Each row of a before or after table is a point. One or more steps were done to the points. Then noise was added and the rows were shuffled. The steps act on how far a point lies along the listed directions, d1 being the first. Write out the steps. A step turns or swaps two directions, mirrors them in a line or flattens them onto one, adds a multiple of one to another, or multiplies one. Angles are multiples of 10 degrees, from the lower direction toward the higher: turns from -170 to 170, lines from 10 to 170 but not 90. Use the fewest steps. Two steps may share a direction if one is a turn and the other turns, adds or multiplies; they go together, in the order done. Otherwise the lowest direction goes first.

Directions:
(1): 2.12  -2.03
(2): 2.03  2.12
Before:
0.16  0.37
0.31  -0.22
-0.03  -0.83
-0.40  0.38
-0.07  0.75
0.05  0.82
-0.02  0.35
-0.42  -0.52
-0.02  -0.44
-0.48  0.50
-0.22  -0.61
0.20  0.00
0.03  0.01
After (13 x 2):
-0.41  -0.06
0.02  0.25
0.00  -0.01
0.73  -0.02
0.41  0.04
0.53  -0.48
-0.25  0.25
0.37  -0.46
0.37  0.18
-0.90  -0.07
-0.53  -0.43
0.87  0.05
-0.54  -0.25
Steps: multiply d1 by -1

Directions:
(1): 0.02  1.01  -0.42  -4.01
(2): 0.07  -3.35  2.22  -1.08
Before:
-0.08  -0.47  0.07  1.03
0.32  0.81  -0.32  -0.84
-0.06  0.62  -0.45  -0.70
0.19  0.57  -0.26  -0.52
0.11  0.99  -0.64  0.18
-0.25  1.02  -0.90  -0.16
0.09  0.65  -0.42  -0.65
-0.22  0.65  -0.40  0.61
-0.19  0.66  -0.27  0.03
0.38  -0.08  -0.05  0.76
0.04  0.65  -0.53  -0.74
-0.08  0.00  0.08  -0.57
After, 12 rows:
0.13  0.20  -0.06  -1.17
0.11  -0.52  0.34  -0.74
-0.18  0.58  -0.28  -0.78
-0.14  0.81  -0.69  0.43
0.30  -0.64  0.57  -0.88
0.05  -0.69  0.34  -0.85
-0.04  -0.65  0.33  -0.77
0.16  -0.41  0.37  -0.59
-0.02  -0.50  0.36  0.06
-0.17  -0.21  -0.03  -1.37
-0.19  0.11  0.16  -0.73
0.42  0.67  -0.47  0.05
Steps: turn d1 and d2 by 90 degrees

Directions:
(1): 0.71  1.78  -1.02  4.28  -2.66  -0.98  -0.78  0.44  2.66
(2): -2.04  0.75  -4.35  -0.76  -1.68  1.23  -1.47  -2.33  -1.67
(3): 0.24  -3.14  1.77  1.81  -1.89  0.34  -3.13  0.53  -2.97
(4): 3.38  -0.17  -2.45  0.69  0.71  -3.12  1.49  0.33  -2.91
(5): 1.10  -1.26  -1.12  3.07  2.95  3.85  0.97  -0.99  0.00
Before (12 x 9):
0.46  -0.09  -0.69  -0.65  0.20  -0.55  0.08  -0.13  -0.93
0.34  -0.10  0.19  -0.81  0.76  -0.29  0.53  -0.01  -0.33
0.17  0.03  0.12  -0.75  0.61  -0.56  0.44  -0.01  -0.58
-0.34  -0.02  -0.74  0.38  -0.49  0.41  -0.36  -0.04  0.14
-0.19  0.19  -0.17  -1.03  -0.12  -0.70  0.18  -0.09  0.08
0.07  -0.20  -0.06  -0.41  -0.08  -0.52  0.16  0.28  -0.11
-0.04  0.28  0.06  0.45  -0.70  -0.65  -0.55  -0.05  -0.01
-0.23  0.18  0.77  -0.33  0.38  -0.02  0.44  0.47  0.39
-0.46  -0.55  -0.02  0.15  0.05  0.74  -0.66  -0.19  -0.26
-0.32  -0.18  0.30  0.12  -0.59  0.46  -0.80  -0.14  -0.30
-0.01  0.05  0.17  -1.12  0.66  -0.38  0.84  0.21  -0.46
-0.09  -0.48  -0.06  0.42  -0.02  0.88  -0.31  -0.27  -0.15
After, 12 rows:
-0.27  0.53  -0.26  -0.85  0.20  0.20  0.33  -0.28  0.19
0.73  -0.09  -0.22  0.81  0.28  -0.44  0.23  0.03  -0.52
0.70  0.26  -1.05  0.67  -0.23  -0.35  0.00  -0.09  -0.21
0.23  -0.43  0.73  0.14  0.58  0.09  0.26  0.48  -0.38
-0.69  0.04  -0.48  -0.44  -0.41  0.43  -0.32  -0.03  0.17
0.81  -0.45  -0.25  0.73  0.36  -0.30  0.46  0.29  -0.93
-0.39  0.22  -0.35  -1.07  0.06  -0.35  0.01  -0.09  -0.14
0.90  -0.30  -0.12  0.53  0.19  -0.58  0.14  0.12  -0.54
-0.32  0.27  -0.04  -0.99  -0.39  -0.37  0.00  -0.05  -0.05
0.42  -0.50  -0.55  0.63  0.52  0.42  0.15  -0.30  -0.23
0.28  -0.24  -0.33  0.42  0.18  0.02  0.33  0.17  0.15
-0.39  0.50  0.01  0.29  0.27  0.55  0.09  -0.35  0.74
Steps: turn d1 and d4 by -70 degrees; turn d3 and d5 by -160 degrees
